Each row is a point. Each copy is the shape, with its points in the same order, stretched, turned, moved and blurred by noise. Is it also mirrored, or only turned?

Shape:
[[ 21  -4  24]
 [ 11  -7 -21]
 [ -8  33 -25]
 [ 15  -7 -11]
 [-10 -20  44]
 [-33 -12 -30]
 [ 19   4 -32]]
Copy 1:
[[ -9   0  32]
 [  6 -14 -12]
 [  4  28 -24]
 [  4 -11   1]
 [-44 -13  13]
 [-20 -19 -57]
 [ 26  -7  -8]]
Copy 1 is: only turned
Copy 2, 7 rows:
[[ 21   8  46]
 [  6 -29  -4]
 [ 24 -13 -32]
 [  9 -22   9]
 [  1  40  60]
 [-19 -15 -27]
 [ 16 -40 -15]]
Copy 2 is: only turned

Shape (12 x 6):
[[  4  18 -24  15  30  35]
 [ 14   8  -5 -30 -24 -17]
 [ -5 -23  24 -25 -12 -23]
 [ 32 -10  12  17   9  45]
 [-30 -23   8 -13   6  -6]
 [ -5  26  -5  33  19  34]
 [ 14  -9 -24 -19   4 -17]
 [-28 -17  24 -11  24 -14]
 [-34  33 -30  24  31  28]
 [ 17  38  -6  18  44  29]
 [  4  -5  -4  24  25  13]
 [ 10 -28  26  15  -8 -25]]
Copy 1:
[[ 39  -4 -42  23  -6  11]
 [-16  27 -20 -44  18   6]
 [-29   9  29 -45  11  -4]
 [-12 -35 -34  12 -21  44]
 [  9  -2  26 -27  -2 -15]
 [ 20  -4 -39  28 -18  -7]
 [  6  -4 -17 -31  29   6]
 [  4  -1  35 -13  16 -22]
 [ 60   8 -36  30  -1 -28]
 [ 32  -8 -48  55  12  10]
 [  4 -33 -26  13   2   2]
 [-44 -39   0 -30  19  -9]]
Copy 1 is: mirrored
Copy 2, 12 rows:
[[ -5  31  20   2  28   6]
 [ 19  -1 -19  31 -15 -21]
 [ 43 -25 -11  14  -9 -30]
 [ 26   4  50  33  29  -8]
 [ 29 -19 -22  -6  21 -13]
 [-19   9  26  -3  17   6]
 [ 30  20 -23  12  -3   1]
 [ 29 -19  -8 -17  11 -24]
 [-33  23  -7 -22  31  15]
 [-11  34  46  -3  15  -5]
 [  9   7  18  -7  18  16]
 [ 34 -29   7   4 -14   9]]
Copy 2 is: mirrored

Shape (12 x 8):
[[  5 -10  10  -7  12 -20 -17   4]
 [ 22 -11   0   9 -32   8  -1  15]
 [-35  -2  -6  16  -4  -1 -14  -8]
 [  7  -2  -5  11   4  -4 -12  -3]
 [ -8  19 -15 -18   9   7  17 -14]
 [  5 -18  11   8  14  21   5   2]
 [  4  27 -11  14 -26  20 -44   4]
 [ 20  -7 -13  23 -29 -17   2  -3]
 [ 23  11   1   6  25  -6  11  12]
 [  1 -13 -15 -12   8  -1  53  14]
 [ 18 -10  35  22 -10  -3  21   5]
 [ 27  -1 -16  16 -45   4 -10 -13]]
Copy 1, 12 rows:
[[  5 -19   4  16  15  14 -11  16]
 [ -7  11   4  26 -27   6  -7   1]
 [ -4   9  23 -17  19 -12 -18 -23]
 [  4   9   0   8   5   7 -16  -3]
 [  8   3 -17 -18 -10 -16   3   0]
 [ 26  19   6  -4 -24  12   0   7]
 [  0  22   6  37   9 -28 -27 -31]
 [-25   3  -4  18  -6  15 -19 -10]
 [ 11   8  -9   4   3   9  18   1]
 [ -3  10 -11 -27 -35   3  22  18]
 [ 10  -1  16   3 -26  28  11 -11]
 [-15   9 -11  28 -22   3 -30 -20]]
Copy 1 is: only turned
Copy 2:
[[-31  -9  17 -11   0 -11 -22   1]
 [-21   2 -11   7  -2  27 -17   7]
 [-18  26  18  14 -12  23   4 -24]
 [-10   3  11   1 -14   4 -10   7]
 [ 12 -15  11  23  -7  -5  18 -17]
 [ -3  11  13  -4  22  16  -6   7]
 [ 14  45   0  14 -26   3 -36  -6]
 [-22  -2  -6   7 -32  30   0  14]
 [ -2 -13  10   8  -3 -12   8  32]
 [-22 -40   5  37  19  18  34   2]
 [-27   8 -17 -24   8  30  15  15]
 [ -2  11 -11   1 -35  31 -18  -1]]
Copy 2 is: only turned
Copy 3:
[[ -6  -5   0 -33  19  -3  -5  -4]
 [ -7  -4 -29  25   3  -1  -5 -31]
 [ -8  19  20  -6 -18  15   1  -4]
 [  0  13  -8   3  17   1  -9   1]
 [ 37   0 -22  -5 -12 -18  -8  28]
 [-14  28  -7   9   5 -17  22  -2]
 [ 29  18 -14  21  16  60   8  -8]
 [ -6  -6 -14  29  11 -14 -40 -24]
 [  0  -9 -22   6  30 -25   4  29]
 [-14 -21 -42   7 -31 -59  -7  17]
 [-16  -9  17  20  23 -48   9 -23]
 [ 21  11 -24  40  12   6 -39 -36]]
Copy 3 is: only turned
